Each row is a point. The ring and each string are closed loops that go straight from each point to the next, and from the last back to the first. Before rounding, they use only three directions, however many columns there are. How many times does the string pass through the ring? Passing back the other way cancels.

Ring (7 x 4):
[[ 27 -23 -66 -26]
 [ 36  28 -63 -12]
 [ 17  47 -38   3]
 [-35  18  -3  14]
 [-54 -28  -1   5]
 [-37 -60 -17 -14]
 [-12 -59 -36 -23]]
String, 16 rows:
[[-37 -84   6 -22]
 [ -4 -59  -4 -25]
 [  5 -30 -24 -19]
 [ -6 -22 -62 -13]
 [ -2 -17 -80 -14]
 [ 15   0 -38 -13]
 [ 39  22 -24 -13]
 [ 52  57 -39  -6]
 [ 36  81 -44   8]
 [  1  63 -38  15]
 [-26  20 -48   9]
 [-26   5 -30   5]
 [-20  -4 -17   0]
 [-32 -16 -43  -1]
 [-66 -46 -23   2]
 [-66 -76 -11  -8]]
Times through: 0
String:
[[-18 -50   1 -17]
 [-10 -32 -25 -14]
 [-16 -38 -50 -15]
 [-25 -66 -68 -22]
 [-27 -92 -33 -29]
 [-32 -83   7 -23]
 [-21 -36  -2 -11]
 [-24 -25 -33  -7]
 [-19 -19 -35  -7]
 [-23 -39  -1 -11]]
Times through: 1

Ring (8 x 9):
[[ 95 -57  41  -9 -11  12  -5  13  24]
 [ 72 -12  56 -14 -34  19 -28  20  37]
 [  6  37  50 -16 -41  10 -33  20  35]
 [-67  58  30 -13 -29 -10 -14  13  18]
 [-96  23   6  -7   3 -32  25   3  -7]
 [-65 -18  -5  -3  22 -35  42  -3 -16]
 [ -9 -52  -6  -3  29 -26  43  -5 -14]
 [ 67 -72  16  -5  14  -4  22   3   4]]
String, 13 rows:
[[   3   -2   32  -10  -15   -4   -3   12   16]
 [   8   -2   68  -11  -37    1  -14   26   31]
 [  -6    2   27  -10  -13   -6   -1   10   14]
 [ -16   -1   70  -10  -35   -7   -6   27   28]
 [ -70   53   59  -13  -43  -10  -18   25   27]
 [-119  109   25  -16  -39  -13  -25   13   19]
 [ -91  102  -15  -16  -16   -9  -21   -4    7]
 [ -29   27   20  -12  -16   -7   -6    8   13]
 [ -11    2   56  -11  -29   -5   -7   21   24]
 [   3    7   95  -13  -56    5  -25   37   43]
 [  14   66   62  -20  -61   23  -57   25   49]
 [  22   72   30  -20  -46   24  -55   12   39]
 [   8   44   13  -16  -23   10  -28    5   22]]
Times through: 2

Ring, 6 rows:
[[ 70   6  16  22 -52  16  -5  27 -10 -33 -40  10  22 -40]
 [  1  55  -2  28  -4  -8  -8  26   1  -8 -15  26  10 -14]
 [-64  47 -47  16  15  -2  12  11  16  27  15  30   1  10]
 [-76   2 -55   7   7  22  22   9  13  28  37  10  -6  17]
 [-19 -40 -27   6 -27  43  17  18  -2  -2  24 -10   1  -2]
 [ 40 -36  -5  11 -53  39  10  21  -8 -21 -12  -6  14 -27]]
String (13 x 14):
[[   3  -67   17   15  -29   58   -2   38  -24  -35   38  -39   -6   -4]
 [  33  -78    3    7  -56   63   11   27  -17  -31   13  -30    6  -19]
 [   7  -64   26   18  -26   56   -7   42  -28  -41   39  -41   -7   -4]
 [  -5  -18  -10   14  -22   31    6   24   -6  -11   13   -5    3   -7]
 [ -34  -49    6   17   -6   49   -2   37  -19  -22   54  -33  -13   11]
 [ -69  -48  -29    7    1   50   14   23   -5    4   64  -24  -15   22]
 [ -90  -19  -83   -5   -1   34   39   -3   22   44   42   11   -5   21]
 [ -99   -4  -82   -2    8   26   35   -2   23   46   43   15   -6   24]
 [-121  -13  -65    4   27   32   25   11   13   37   71   -2  -19   38]
 [ -67  -15  -21   15   12   32    5   26   -4    3   53  -12  -13   19]
 [ -19    0  -20   15  -13   22    8   20    0   -1   12    5    3   -4]
 [ -13   -2  -45    6  -29   22   23    6   11   14   -4   17   11  -10]
 [ -15  -31   -4   15  -18   39    3   28  -11  -15   28  -16   -3   -1]]
Times through: 0

Ring (9 x 14):
[[ 72  43  19 -36  70 -26 -37  30   3  -1  32  28 -27  28]
 [ 45  67  -5 -21  29 -10 -22  17  -5   5  -3  16 -20  28]
 [ 17  64 -28  -1 -10   6  -1  11  -8  10 -29   2 -12  27]
 [-21  28 -64  31 -54  23  32  10   1  22 -52 -12   0  27]
 [-32  -9 -74  44 -61  26  46  16  10  25 -48 -16   5  26]
 [-23 -40 -52  36 -44  23  44  30  11  10 -27 -15   1  23]
 [ 11 -45  -1   3   1  10  18  46   3 -16   9  -6 -12  18]
 [ 34 -33  20 -15  30  -1   0  49   1 -23  26   3 -20  19]
 [ 67   4  32 -35  70 -22 -28  43   3 -15  43  22 -27  23]]
String, 14 rows:
[[ 42  -9  49 -33  33   2 -11  51 -17 -44  26   1 -27  14]
 [ 33   3   7 -13  23  -2  -4  36  -2 -12  11   6 -18  22]
 [ 56   3   3 -19  57 -21 -18  35  13   4  32  22 -20  27]
 [ 57  15  -6 -17  58 -24 -21  30  15  13  28  25 -19  30]
 [104  55  15 -47 115 -52 -59  26  19  19  55  49 -30  35]
 [ 84  80  36 -53  77 -28 -52  25 -10 -11  29  30 -33  27]
 [ 52  62  23 -35  37  -8 -28  26 -16 -16   7  13 -26  23]
 [ 36  31  -9 -11  23  -7 -10  25   1   4   2  11 -17  26]
 [ 45  45  23 -30  28  -3 -20  30 -16 -21   6   8 -24  21]
 [ 57  44  38 -40  45  -9 -29  35 -17 -27  18  12 -29  20]
 [ 32  14  -4 -10  20  -3  -5  30   1  -3   6   8 -17  24]
 [ 51   2  -7 -13  51 -20 -14  33  16  10  26  21 -18  28]
 [ 83 -26  46 -42  97 -32 -34  55  12 -19  69  29 -30  23]
 [ 64 -29  66 -45  67 -12 -23  61  -9 -48  54  11 -32  14]]
Times through: 2
String (23 x 14):
[[ 64 102  14 -40  47 -17 -41  13 -15  -2   2  22 -27  28]
 [ 44 102 -14 -22  21  -9 -26   6 -10  12 -18  16 -20  30]
 [ 17  83 -12 -11 -16  12  -6  11 -21  -5 -35  -2 -16  24]
 [ -6  91 -30   3 -50  25   9   3 -26  -1 -61 -13 -10  24]
 [-16  59 -76  30 -51  18  24  -1   2  35 -59  -6   1  31]
 [-44  48 -89  46 -89  36  45  -3  -3  31 -81 -21   7  28]
 [-36  23 -56  33 -76  37  42  13 -11   6 -63 -25   0  22]
 [ -3  10 -21   9 -29  19  20  26  -8  -7 -26 -11  -9  21]
 [  0  -2 -46  20 -19   9  22  23  10  17 -20  -3  -5  27]
 [  2   2 -17   7 -20  16  17  30  -6  -8 -18  -9 -10  21]
 [-29 -31 -27  25 -58  36  44  35  -9 -16 -34 -26  -4  16]
 [-39 -75 -40  40 -62  36  58  42   5  -9 -27 -28   2  17]
 [ -8 -71 -42  31 -16  12  38  41  22  10   0  -7  -2  23]
 [ 15 -37 -27  12   9   0  16  37  18   9   9   4  -8  25]
 [ 19  -5  -1  -4   5   6   7  36  -3 -12   1  -1 -15  21]
 [ 30 -10 -17   0  23  -7   2  33  13   7  12  10 -13  26]
 [ 54 -24   7 -17  59 -20 -13  43  17   0  40  20 -20  26]
 [ 89 -15  67 -55 101 -31 -42  58   0 -35  71  27 -35  20]
 [103  10  69 -63 117 -40 -55  52   1 -29  75  36 -38  22]
 [ 99  24  22 -44 114 -48 -51  36  20  10  63  45 -30  32]
 [103  53  43 -58 111 -43 -60  34   4  -6  57  42 -35  29]
 [ 69  58  37 -45  60 -18 -39  31 -13 -19  23  20 -30  23]
 [ 45  51  19 -29  28  -4 -21  27 -15 -17   4   9 -24  22]]
Times through: 0

Ring:
[[ 44  -5  22 -25  -6  54  37   4 -25  15  12 -21 -36 -16]
 [ 45  48  -5  -7 -10  33  35  14   0 -19  26 -22 -17 -34]
 [-10  41 -29  37 -25 -24  -5  10  17 -59  13 -19  17 -26]
 [-40  -5 -26  49 -32 -40 -23  -1   6 -55  -7 -17  21  -8]
 [-33 -72 -14  32 -37 -18 -10 -17 -27 -16 -27 -20  -9  13]
 [  5 -72  12  -4 -23  27  16 -13 -41  17 -17 -21 -35   9]]
String:
[[ -23   61  -11   39  -13  -29  -20   18   28  -68   20  -15   34  -32]
 [ -41    8   13   33  -12  -23  -30    8    8  -46    3  -13   26  -13]
 [ -20  -13   -1   24  -21  -10   -9    0   -6  -30   -3  -17    4   -8]
 [ -10  -17  -19   26  -30  -10    1   -3   -9  -29   -5  -20   -4   -7]
 [ -34  -41   26   17  -14   -4  -20   -3  -17  -15  -11  -14    3    2]
 [ -54  -93   28   22  -22  -11  -30  -16  -33   -3  -31  -14   -2   21]
 [ -21 -121  -15   19  -46   -1    6  -29  -52   12  -41  -24  -36   28]
 [  21  -82  -29    4  -44   22   36  -22  -47   15  -24  -28  -50   12]
 [  34  -42  -22   -2  -33   30   40  -11  -34    8   -8  -27  -44   -3]
 [  18  -21    6   -4  -18   27   21   -1  -22    0    1  -21  -25   -9]
 [  11  -16   47  -18    2   41   10    6  -22    9    8  -15  -18  -11]
 [  12   -2   10    0  -13   21   13    4  -13  -11    7  -19  -14  -14]
 [  39   32  -24    4  -22   21   35    8   -3  -23   18  -24  -19  -28]
 [  48   67  -50   15  -28   10   40   13   12  -44   27  -26  -12  -40]
 [  42  112  -81   38  -36  -18   33   20   36  -80   36  -27    8  -53]]
Times through: 0

Ring, 6 rows:
[[ 33 -30   0 -21  -1 -55 -21   8  21  26 -32  -1 -29 -21]
 [ 38  -1   7 -32 -15 -70 -35  25  36  47 -16 -13 -37 -33]
 [-20  37  28  -7 -30 -18   4  14  34  10  21 -11  -3   3]
 [-60  24  41  31 -28  32  33  -6  32 -35  39 -17  15  32]
 [-69  -2  30  37 -12  49  58 -28   4 -60  14  10  33  51]
 [-25 -21   3   1   2   4  43 -27 -15 -30 -32  39  23  32]]
String:
[[ -41    0   30   24  -16   19   26   -9   24  -30   18  -10    7   25]
 [ -96  -16   56   85  -18   90   54  -28   37  -88   59  -40   21   58]
 [-102   -8   39   64  -11   89   84  -45   -1  -95   27   11   51   76]
 [ -37   12    6   -9   -8    4   52  -24  -19  -26  -24   49   37   39]
 [ -21   -3   15    2  -11   -5   22   -8   10  -13   -7   11    7   17]
 [ -25  -35   22   29   -3   14   17  -14   22  -31    1  -12   -5   18]
 [   1  -41   -8  -11   11  -19   27  -24  -17  -14  -52   41    9   17]
 [  20  -28  -14  -32    7  -45   13  -13  -16   10  -59   45    2    3]
 [  -4   -4    9  -11   -9  -24   11   -3   10    2  -17   14    0    6]
 [  -4  -12   13   -2   -9  -20    4    0   20    0  -10   -1   -9    2]
 [  21  -53   15   13    0  -29  -26    7   42    7   -8  -35  -42  -19]
 [  43  -59   -2  -11    8  -54  -29    5   25   23  -38  -11  -41  -27]
 [  24  -12  -14  -43    2  -56    9   -6  -14   22  -57   48    2   -2]
 [   0    5   -4  -32   -6  -36   22   -8  -11    8  -39   44   13   11]
 [  -4   -7   -4  -24   -2  -27   27  -14  -15   -2  -41   45   15   16]
 [ -24  -32   18   22   -3   10   21  -16   15  -29   -6   -2    0   19]
 [ -57  -32   11   29    5   44   68  -44  -21  -66  -21   38   40   56]
 [ -70   -1   12   18   -3   45   82  -44  -30  -65  -18   55   57   66]
 [ -36   20    8  -12  -12    0   49  -19  -16  -21  -20   47   36   36]
 [ -34   -6   28   23  -15   13   20   -7   26  -25   14  -12    2   20]
 [ -81  -13   56   76  -21   72   37  -17   47  -70   60  -49    7   43]
 [-116   10   67   89  -29  104   63  -25   42  -94   79  -43   31   66]
 [ -57   27   26   11  -21   24   49  -16    4  -34   12   20   33   41]
 [ -26    8   18    1  -15   -3   23   -6   13  -13    0    9   10   18]]
Times through: 5
String, 25 rows:
[[   6  -15  -18  -38    7  -37   34  -22  -34    0  -66   69   22   18]
 [ -20  -30   -7   -7   10    0   50  -35  -31  -32  -51   58   30   36]
 [ -43   -8   -6   -8    5   16   75  -44  -46  -46  -49   78   54   55]
 [ -34   16    1  -18   -8   -2   55  -25  -27  -23  -32   60   41   39]
 [ -34   -2   21   13  -12   10   29  -12   12  -25    2    6   12   25]
 [ -47  -12   34   38  -14   31   27  -12   29  -40   23  -19    5   28]
 [-103  -19   63   97  -20  101   53  -28   46  -95   71  -52   18   59]
 [-121   -4   67  100  -24  114   68  -32   40 -106   77  -44   32   72]
 [ -79   20   34   33  -20   52   63  -25    5  -58   24   13   40   56]
 [ -40   20   16   -3  -16    7   44  -15   -4  -23   -6   31   29   34]
 [ -25    0   20    8  -14    0   19   -6   18  -15    3    1    4   17]
 [ -62  -19   40   54  -13   51   37  -20   29  -58   32  -24   10   38]
 [ -81  -17   29   50   -5   68   73  -42   -5  -81   10   17   42   65]
 [ -56   -3    0    0    2   28   82  -46  -44  -55  -39   74   59   62]
 [ -28  -12   -7  -14    5    1   60  -35  -37  -32  -50   69   41   42]
 [  -7  -37   -9  -10   11  -12   38  -29  -25  -22  -54   51   19   25]
 [   6  -50    6    8    6  -16    3  -11   14  -10  -26   -1  -15    2]
 [   7  -38   12    7   -2  -22   -7   -1   27   -1  -13  -14  -23   -6]
 [   2   -4    6  -17   -8  -31    8   -1    8    7  -22   16   -2    3]
 [  27   -8   -8  -39   -3  -59   -3    3    0   28  -45   30   -9  -10]
 [  50  -30  -10  -38    2  -75  -27   12   14   42  -48   11  -32  -30]
 [  45  -53    5   -7    2  -57  -41   15   40   30  -24  -29  -52  -35]
 [  20  -43   13    5   -2  -33  -23    8   37   11  -11  -27  -37  -18]
 [   2  -22   12    0   -6  -22   -2    0   23    1  -12   -6  -15   -2]
 [   0    3   -1  -27   -7  -33   19   -6   -6    7  -33   36   10    9]]
Times through: 0
